Rows are points. Examples show where two turns around zero, p and q, send a point. Where does a point land after both, in the order given? Backwards means that the second turn is done in reverse. Each puzzle has new turns, and all numbers are rounded.
In the rows, 128 means zero.

Turn p:
[127 107] => [146 138]
[166 118] => [116 165]
[125 122] => [135 129]
[ 94 164] => [116  80]
Turn q:
[165 113] => [131 168]
[114 114] => [146 119]
[106 157] => [107  98]
Where do these land?
p, then q: [123 139] => [140 125]
p, then q: [ 92 114] => [140 165]
q, then p: [169 132] => [105  94]

Turn p:
[118 158 107 136] => [141 137 137  94]
[107 129 132 109] => [119 143 150 134]
[103 152 126 146] => [152 153 135 112]
[127 134 153 157] => [161 134 115 142]
[157 113  76  84] => [ 67  95 133  98]
[123 109 141 154] => [138 141 102 145]
[161 101 161 111] => [118  94 123 172]
Turn q:
[116 157 124 117] => [135 155 137 112]
[133 128 124 152] => [135 129 107 139]
[109  98 144 114] => [ 98 104 133 113]
[186 134  99 141] => [176 121 133 173]
[ 80  90 135 115] => [ 94  97 120  85]
[143 160 143 129] => [128 161 137 146]
Where do these land?
q, then p: [147 118 149 169] => [133 152  95  98]
p, then q backwards: [101 143 104 110] => [107 147 139  97]
q, then p backwards: [120 120  93 112] => [143 164 123 136]
q, then p: [112 171 107  99] => [144  91 170 135]
p, then q backwards: [156 110 145 132] => [145 102 128 150]
q, then p: [132 106 170 145] => [129 176 114 119]

Turn p:
[153 102  97 125  88 151 101 100] => [ 87 121  92 159  90 139 110 127]
[124 168 102 149 120 151 165 140] => [133 118 171 132  94 139 165 140]
[131 158 143  93 142 143 155  91] => [100  98 132 125 156 110 173 127]
[144  91 133 139 161  99 112 146] => [159 171  98 122 138 116 113 121]
[146 145 111 145  83 126 163 132] => [134 106 149 156  91 118 133 163]
[ 98 101 117  92 129 136 137 157] => [142 114 104  93 134 165 127 148]
[ 96 129 160 152 152  90 107 150] => [161 156 155 114 166 128  94 114]
[100 103 132 111 133 130 141  85] => [118 111 106 151 169 152 140 128]
[125 137 171 147 143 136 102 154] => [149 130 147 105 133 113 105  85]
[163 146 114 127 127 118  97 126] => [ 99 154 127 124 108 100 118 128]
Turn q:
[ 96 120 146 165 129 149 158  90] => [ 99 111 138 162  86  93 119 116]
[114 119 124  90 157 140 149 114] => [121 137 144  98 122 116 109  89]
[194 111 136 171  88 129 114 105] => [143 128 147 146  97 143 131 210]
[170 123 171 160 100 114  84 127] => [125 138 149 165 150 143 134 198]
[116 161 121 106 118 103 139 128] => [151 156 111 130 136 115 145 106]
[102 155 126 114 132 159 129 152] => [101 138 102 128 131 149 134  93]
[101 140  93 112 166 125 127 123] => [146 118 110 117 135 126  99  83]
[133 126 119 121 150 113 144 159] => [144 111 137 112 142 140 147 107]
[126  97 115 114 112 120 106 155] => [122 114 112  96 156 127 134 151]
Where do these land?
p, then q: [162  96 136 118 130  93 109 116] => [174 113  96 137 148 136 117 123]
p, then q backwards: [141 102 132 130 102 108 155  96] => [113 136 130 173 113 110 101 121]
q, then p: [ 86 142 162 144 168 161 120 171] => [132 128 128 165 165 183 148  85]
q, then p backwards: [127 120 113 121  79 102 142 146] => [156 124 119  98 156 123 163 139]
q, then p: [156 107 125  92 124 125 142 124] => [116 102 124  95 139 103 129 139]
p, then q: [105 160 109 156 106 185 103 120] => [ 64 147 124 148 103  92 118 145]
q, then p: [168 130 133 132 126 102 151 131] => [149 102 125 125 115  90 137 127]
p, then q: [112 158 134 110 153 127 106 105] => [117 135 140 137 137 108 112  84]
p, then q: [ 94 137 107 150 164 151 124 143] => [104 167 144 135  91 142 123 113]
